Each row of a before or after table is a point. The points were changed in one or more steps. Then noise was added and the rows were shuffled. The steps act on how far a point lies along the listed directions, d1 being the first. What was done? A step turns or swaps two directions, mirrors them in a line or flattens them onto one, adds a multiple of one to another, or multiplies one. Angles are multiples of 10 degrees, from the lower direction toward the higher: turns from -170 to 170, lines from 10 to 170 but not 90. Use the fewest steps. Two steps may share a direction if one is a turn and the other turns, adds or multiplies; they go together, in the order done. Otherwise the lowest direction goes first.

Directions:
(1): 0.033; 0.040; 0.042
(2): 0.025; -0.053; 0.031
(3): -0.053; -0.001; 0.041
Before (14 x 3):
0.018; -0.042; -0.021
0.010; 0.042; 0.010
-0.060; 0.031; 0.047
-0.024; 0.026; -0.006
-0.059; 0.050; 0.046
0.044; -0.030; 0.030
-0.029; -0.043; 0.032
-0.022; -0.040; -0.021
-0.075; -0.009; 0.034
-0.015; 0.036; 0.007
-0.043; 0.034; 0.001
-0.012; -0.059; -0.008
-0.010; -0.069; 0.001
-0.028; -0.039; 0.037
After (14 x 3):
-0.031; 0.041; 0.041
-0.048; 0.020; 0.093
-0.092; 0.010; 0.052
-0.063; -0.027; 0.009
0.005; 0.021; 0.036
0.019; -0.061; -0.011
-0.037; 0.009; -0.035
0.027; 0.010; 0.031
-0.050; -0.026; -0.043
-0.060; 0.017; 0.081
-0.066; -0.033; 0.014
-0.040; -0.015; -0.045
0.006; -0.014; -0.055
-0.013; 0.029; 0.021
Steps: turn d1 and d2 by 60 degrees; multiply d3 by 1.3

Directions:
(1): -0.022; 0.025; 0.039; 0.019; -0.045; -0.062
(2): -0.006; 0.024; -0.048; -0.070; -0.027; -0.020
(3): 0.034; -0.031; 0.033; -0.022; -0.063; 0.035
Before, 9 rows:
-0.038; 0.044; -0.004; -0.004; -0.006; -0.039
0.007; 0.017; -0.016; -0.028; -0.041; -0.017
0.035; -0.033; -0.015; -0.034; -0.018; 0.053
0.031; -0.016; -0.009; 0.010; 0.037; 0.029
0.000; 0.020; -0.021; -0.001; 0.041; 0.004
-0.004; 0.003; 0.017; 0.007; -0.041; -0.003
0.029; -0.030; 0.015; -0.008; -0.012; 0.035
0.022; -0.024; 0.025; 0.017; 0.010; 0.025
0.022; -0.001; 0.020; 0.012; -0.036; 0.011
After (9 x 6):
0.031; -0.008; -0.028; -0.011; 0.036; 0.026
-0.068; 0.065; -0.013; 0.038; 0.048; -0.066
0.065; -0.058; 0.039; -0.044; -0.077; 0.070
0.041; -0.042; 0.028; -0.008; -0.017; 0.050
0.054; -0.031; 0.048; -0.006; -0.088; 0.049
0.071; -0.059; 0.018; -0.080; -0.111; 0.079
-0.030; 0.051; -0.055; 0.010; 0.089; -0.035
0.021; 0.006; 0.016; -0.023; -0.071; -0.014
0.017; -0.022; 0.042; 0.002; -0.072; 0.023
Steps: turn d1 and d2 by -30 degrees; multiply d3 by 3

Directions:
(1): 0.020; -0.008; -0.035; -0.041; -0.032; 0.046; 0.040; -0.062
(2): 0.024; 0.061; 0.052; 0.004; -0.058; 0.004; 0.032; 0.021
(3): -0.033; -0.047; 0.031; 0.053; -0.047; 0.042; -0.023; -0.017
(4): -0.009; 0.015; 0.013; -0.059; 0.004; 0.060; -0.057; 0.033
(5): -0.004; -0.036; 0.017; 0.001; 0.035; 0.041; 0.069; 0.051
(6): -0.057; -0.010; -0.045; -0.026; -0.055; -0.027; 0.015; 0.043
Before (9 x 8):
-0.014; -0.006; -0.005; -0.008; -0.007; -0.018; 0.017; -0.037
-0.065; 0.015; 0.027; -0.028; 0.006; 0.009; -0.042; 0.132
0.017; -0.038; -0.069; 0.000; 0.069; 0.003; 0.007; -0.064
-0.024; -0.030; -0.083; -0.017; 0.014; -0.009; -0.016; -0.025
-0.037; 0.000; 0.012; -0.050; -0.001; 0.017; 0.031; 0.136
0.024; 0.005; -0.010; -0.046; 0.029; 0.012; -0.027; -0.026
-0.018; -0.038; 0.017; 0.011; 0.001; 0.003; -0.014; 0.023
-0.018; 0.034; 0.022; -0.020; 0.051; -0.047; -0.008; 0.104
0.005; 0.019; -0.043; -0.034; 0.021; -0.043; -0.007; -0.004
After (9 x 8):
-0.029; -0.015; -0.088; -0.014; 0.001; -0.035; -0.050; -0.036
0.008; -0.048; -0.077; -0.006; 0.062; 0.008; 0.027; -0.055
-0.018; -0.002; -0.010; -0.007; -0.016; -0.028; 0.007; -0.038
-0.001; 0.036; 0.038; -0.013; 0.074; -0.034; -0.009; 0.094
0.002; 0.026; -0.043; -0.032; 0.017; -0.052; -0.020; -0.008
0.020; 0.000; -0.014; -0.052; 0.027; 0.020; -0.011; -0.018
-0.029; 0.022; 0.023; -0.036; -0.003; -0.011; -0.019; 0.116
-0.048; 0.028; 0.045; -0.013; 0.021; -0.001; -0.072; 0.112
-0.012; -0.037; 0.023; 0.015; 0.008; 0.005; -0.017; 0.021
Steps: turn d1 and d6 by 20 degrees; add -1 times d6 to d5

Directions:
(1): -0.035; 0.023; 0.029; -0.009; -0.021; 0.087; -0.051; 0.037; -0.018; 0.008; 0.037
(2): -0.053; 0.030; -0.035; 0.006; -0.021; -0.076; -0.042; 0.022; -0.018; -0.025; 0.044
(3): -0.064; 0.002; 0.016; -0.029; 0.042; -0.010; 0.056; 0.004; 0.028; 0.062; 0.039
(4): 0.008; 0.032; 0.048; -0.070; 0.032; -0.025; 0.007; 0.037; -0.055; -0.023; -0.039
(5): 0.019; 0.075; 0.017; 0.043; -0.005; -0.018; -0.015; 0.039; 0.044; 0.050; -0.043
(6): -0.036; -0.005; 0.017; 0.014; 0.035; 0.012; 0.007; 0.029; 0.070; -0.085; -0.017
Before:
0.006; 0.000; 0.038; -0.011; 0.042; 0.027; 0.047; 0.033; 0.020; -0.030; -0.071
-0.029; -0.057; 0.010; -0.051; -0.012; 0.102; -0.052; 0.017; -0.049; -0.110; 0.041
0.030; 0.008; -0.046; 0.061; -0.042; -0.018; -0.043; -0.023; -0.001; 0.007; -0.006
-0.013; -0.059; -0.054; -0.025; -0.031; 0.002; -0.012; -0.054; -0.027; -0.052; 0.028
-0.062; -0.023; 0.021; -0.011; -0.001; 0.068; -0.010; -0.014; 0.034; -0.070; 0.033
-0.024; 0.003; -0.036; -0.047; 0.018; -0.069; 0.015; 0.001; -0.082; 0.031; 0.028
0.012; -0.032; -0.042; 0.014; -0.034; -0.056; -0.023; -0.025; -0.031; 0.010; 0.003
0.010; -0.047; 0.040; -0.010; -0.017; 0.110; 0.012; 0.004; 0.000; -0.026; 0.011
After, 8 rows:
-0.011; 0.044; 0.004; 0.044; -0.010; -0.070; 0.001; 0.050; 0.054; -0.041; -0.027
0.064; 0.043; 0.010; 0.055; 0.024; -0.030; 0.004; 0.039; 0.101; -0.045; -0.111
-0.012; 0.004; -0.045; 0.017; -0.016; -0.080; 0.008; 0.000; -0.025; 0.001; -0.007
0.044; 0.046; 0.019; 0.015; -0.013; 0.036; -0.008; 0.009; 0.033; 0.040; -0.069
0.011; 0.025; 0.011; 0.020; 0.023; -0.060; 0.043; -0.027; 0.073; -0.009; -0.061
0.003; 0.005; 0.016; -0.001; 0.016; 0.098; 0.008; 0.017; -0.006; 0.053; -0.004
0.018; -0.017; 0.000; -0.005; -0.009; 0.042; -0.033; -0.011; -0.045; -0.031; -0.005
0.024; -0.011; 0.024; -0.005; -0.024; 0.064; -0.029; 0.009; -0.025; 0.033; -0.019
Steps: turn d1 and d6 by 100 degrees; turn d2 and d5 by -160 degrees; flatten d3 and d4 onto the line at 170 degrees

Directions:
(1): -0.072; -0.043; 0.036; -0.048; 0.024; 0.026; 0.017; -0.008; -0.016; -0.024; 0.074; -0.041; -0.024; 0.012
(2): -0.001; -0.030; -0.017; -0.025; -0.018; 0.016; -0.004; 0.051; -0.001; -0.044; -0.040; 0.014; -0.080; -0.076
Before (12 x 14):
-0.072; -0.066; 0.040; -0.062; -0.002; 0.038; -0.021; 0.037; -0.002; -0.038; 0.054; -0.038; -0.078; -0.044
0.028; 0.020; -0.032; -0.004; -0.025; 0.001; -0.008; 0.029; -0.002; -0.010; -0.039; 0.020; -0.030; -0.050
0.014; -0.019; -0.032; -0.030; -0.038; 0.013; -0.015; 0.069; -0.003; -0.054; -0.089; 0.030; -0.106; -0.075
0.087; 0.029; -0.059; 0.037; -0.010; -0.030; -0.004; 0.042; -0.002; -0.002; -0.083; 0.042; -0.007; -0.048
0.013; -0.011; 0.016; -0.005; -0.016; 0.001; 0.001; 0.011; 0.018; -0.021; -0.020; 0.025; -0.035; -0.021
-0.002; -0.037; -0.043; -0.027; -0.007; -0.005; -0.003; 0.044; -0.016; -0.051; -0.042; 0.018; -0.068; -0.067
-0.032; -0.034; -0.013; -0.064; 0.017; 0.053; 0.030; 0.027; -0.009; -0.042; 0.045; -0.037; -0.121; -0.043
0.055; 0.027; -0.032; 0.022; -0.025; -0.001; -0.015; 0.019; 0.014; -0.016; -0.055; 0.036; -0.036; -0.018
-0.051; -0.026; 0.017; -0.024; 0.021; 0.028; -0.011; -0.003; -0.024; -0.032; 0.035; -0.017; -0.031; 0.002
-0.067; -0.039; 0.044; -0.037; 0.034; 0.031; 0.033; -0.008; 0.000; -0.006; 0.066; -0.038; 0.001; 0.029
-0.087; -0.054; 0.045; -0.074; 0.026; 0.036; 0.034; -0.005; -0.009; -0.035; 0.064; -0.077; -0.042; 0.018
-0.021; -0.040; 0.030; -0.044; 0.017; 0.021; 0.015; 0.020; -0.028; -0.018; 0.043; -0.025; -0.027; -0.017
After:
-0.082; -0.015; 0.053; -0.047; 0.025; 0.018; 0.012; -0.050; -0.019; 0.007; 0.094; -0.059; 0.025; 0.101
0.048; 0.019; 0.012; 0.020; 0.013; -0.016; 0.002; -0.020; -0.017; 0.044; 0.005; 0.002; 0.065; 0.030
0.036; 0.059; -0.009; 0.027; 0.033; -0.009; 0.021; -0.065; 0.009; 0.065; 0.059; -0.027; 0.052; 0.092
0.018; 0.034; -0.008; 0.043; 0.006; -0.007; -0.028; -0.026; -0.011; 0.031; -0.010; 0.012; 0.045; 0.046
0.022; 0.044; 0.020; 0.045; -0.003; -0.026; -0.036; -0.041; 0.017; 0.070; 0.040; -0.004; 0.096; 0.077
-0.046; -0.025; 0.017; -0.037; 0.011; 0.033; 0.007; -0.004; -0.007; -0.036; 0.059; -0.029; -0.049; 0.021
-0.013; -0.008; 0.040; -0.012; 0.003; 0.001; 0.016; -0.022; 0.015; -0.004; 0.029; 0.006; 0.009; 0.027
0.070; 0.071; -0.022; 0.058; -0.004; -0.030; -0.002; -0.041; 0.028; 0.062; -0.059; 0.005; 0.093; 0.074
0.055; 0.038; -0.013; 0.046; -0.010; -0.018; 0.004; 0.000; 0.031; 0.042; -0.056; 0.031; 0.059; 0.029
-0.043; -0.008; 0.017; -0.041; 0.012; 0.015; 0.007; -0.012; -0.020; -0.010; 0.061; -0.030; -0.004; 0.010
-0.063; -0.056; 0.015; -0.059; 0.038; 0.026; 0.031; 0.024; -0.035; -0.043; 0.074; -0.043; -0.049; -0.010
-0.052; -0.019; 0.011; -0.019; 0.033; -0.016; 0.019; -0.046; -0.024; 0.006; 0.072; -0.027; 0.046; 0.072
Steps: turn d1 and d2 by -140 degrees

Directions:
(1): 0.030; 0.019; -0.067; -0.022; 0.032; -0.003; 0.007; 0.002; 0.007; 0.002; -0.028; -0.093; 0.011; 0.094; 0.024; 0.017; -0.015; 0.004
(2): -0.030; -0.003; 0.014; 0.008; 0.033; -0.016; -0.038; -0.014; 0.016; -0.049; -0.016; -0.039; -0.009; -0.058; 0.010; 0.104; -0.034; 0.053
(3): 0.031; 0.091; 0.070; 0.065; -0.012; -0.005; 0.012; 0.024; -0.015; -0.038; 0.028; -0.030; 0.035; 0.008; 0.020; -0.011; -0.041; -0.024
Before, 10 rows:
0.015; -0.005; 0.036; -0.020; -0.054; 0.025; 0.006; 0.002; -0.012; 0.015; 0.036; 0.061; -0.001; 0.036; -0.035; -0.080; 0.029; -0.042
0.014; 0.055; -0.006; 0.017; 0.032; 0.010; 0.002; 0.004; 0.006; -0.001; 0.014; -0.055; -0.007; 0.019; 0.032; 0.047; -0.003; 0.010
-0.020; -0.034; -0.055; -0.013; 0.037; -0.035; -0.046; -0.026; 0.023; -0.024; -0.040; -0.105; -0.010; 0.020; 0.015; 0.108; -0.001; 0.069
0.038; 0.068; -0.005; 0.008; -0.008; 0.001; -0.010; 0.028; 0.001; -0.013; -0.001; -0.062; 0.042; 0.043; 0.034; 0.000; -0.013; -0.016
0.007; -0.064; -0.037; -0.045; 0.015; 0.018; -0.008; -0.020; 0.016; -0.011; -0.034; -0.006; -0.006; 0.027; -0.012; -0.009; 0.025; 0.003
0.011; 0.049; 0.072; 0.043; -0.048; -0.010; 0.007; 0.020; -0.039; -0.044; 0.044; 0.045; 0.012; -0.053; -0.015; -0.064; -0.019; -0.026
-0.059; -0.050; -0.047; -0.033; 0.038; -0.021; -0.030; -0.041; 0.016; 0.010; -0.018; 0.025; -0.037; -0.043; -0.031; 0.065; 0.009; 0.066
-0.011; -0.105; -0.085; -0.105; 0.016; 0.011; -0.025; -0.039; 0.033; 0.032; -0.038; 0.004; -0.037; -0.009; 0.008; 0.040; 0.030; 0.048
0.040; -0.042; -0.137; -0.040; 0.018; 0.007; 0.030; -0.025; 0.000; 0.078; -0.028; -0.041; 0.016; 0.125; 0.000; -0.025; 0.027; 0.023
0.008; -0.043; -0.050; -0.027; 0.000; 0.020; 0.024; -0.017; 0.004; 0.040; -0.026; -0.013; -0.008; 0.062; -0.014; -0.044; 0.015; -0.011
After (10 x 18):
0.029; 0.031; -0.050; -0.020; 0.004; -0.001; -0.018; 0.015; 0.013; -0.001; -0.026; -0.065; 0.026; 0.053; 0.029; 0.017; 0.003; 0.001
-0.044; -0.065; -0.058; -0.058; 0.023; -0.016; -0.042; -0.028; -0.003; -0.035; -0.035; -0.024; -0.042; -0.053; -0.016; 0.059; -0.003; 0.053
0.027; 0.027; -0.043; -0.004; 0.019; 0.019; 0.017; 0.005; 0.001; 0.037; 0.013; -0.030; -0.008; 0.054; 0.019; -0.003; 0.032; -0.005
-0.025; 0.000; 0.054; -0.010; 0.000; -0.005; -0.052; -0.016; 0.012; -0.064; 0.009; -0.018; -0.013; -0.034; -0.015; 0.085; -0.025; 0.040
0.005; 0.053; 0.074; 0.068; -0.014; 0.015; 0.011; -0.004; -0.007; -0.036; 0.010; -0.029; 0.020; -0.007; 0.008; 0.002; -0.039; -0.011
0.044; 0.045; 0.098; 0.030; -0.064; 0.021; 0.026; 0.014; -0.014; 0.007; 0.053; 0.071; 0.026; -0.033; 0.012; -0.091; -0.001; -0.047
0.062; 0.129; 0.066; 0.110; -0.022; -0.003; 0.033; 0.019; -0.029; -0.022; 0.047; -0.034; 0.068; 0.036; 0.019; -0.012; -0.065; 0.002
0.022; 0.013; 0.059; 0.031; -0.017; 0.017; 0.005; -0.001; -0.001; -0.049; 0.007; 0.008; 0.028; -0.001; -0.004; -0.039; -0.001; -0.033
-0.009; 0.016; 0.027; 0.023; -0.028; -0.006; 0.025; -0.001; -0.013; 0.040; 0.044; 0.099; -0.004; -0.014; -0.044; -0.093; 0.025; -0.027
0.043; 0.018; -0.010; 0.022; -0.057; -0.003; 0.039; 0.013; -0.025; 0.050; 0.023; 0.007; 0.022; 0.097; -0.006; -0.120; 0.056; -0.052
Steps: turn d1 and d3 by -50 degrees; turn d2 and d3 by -150 degrees
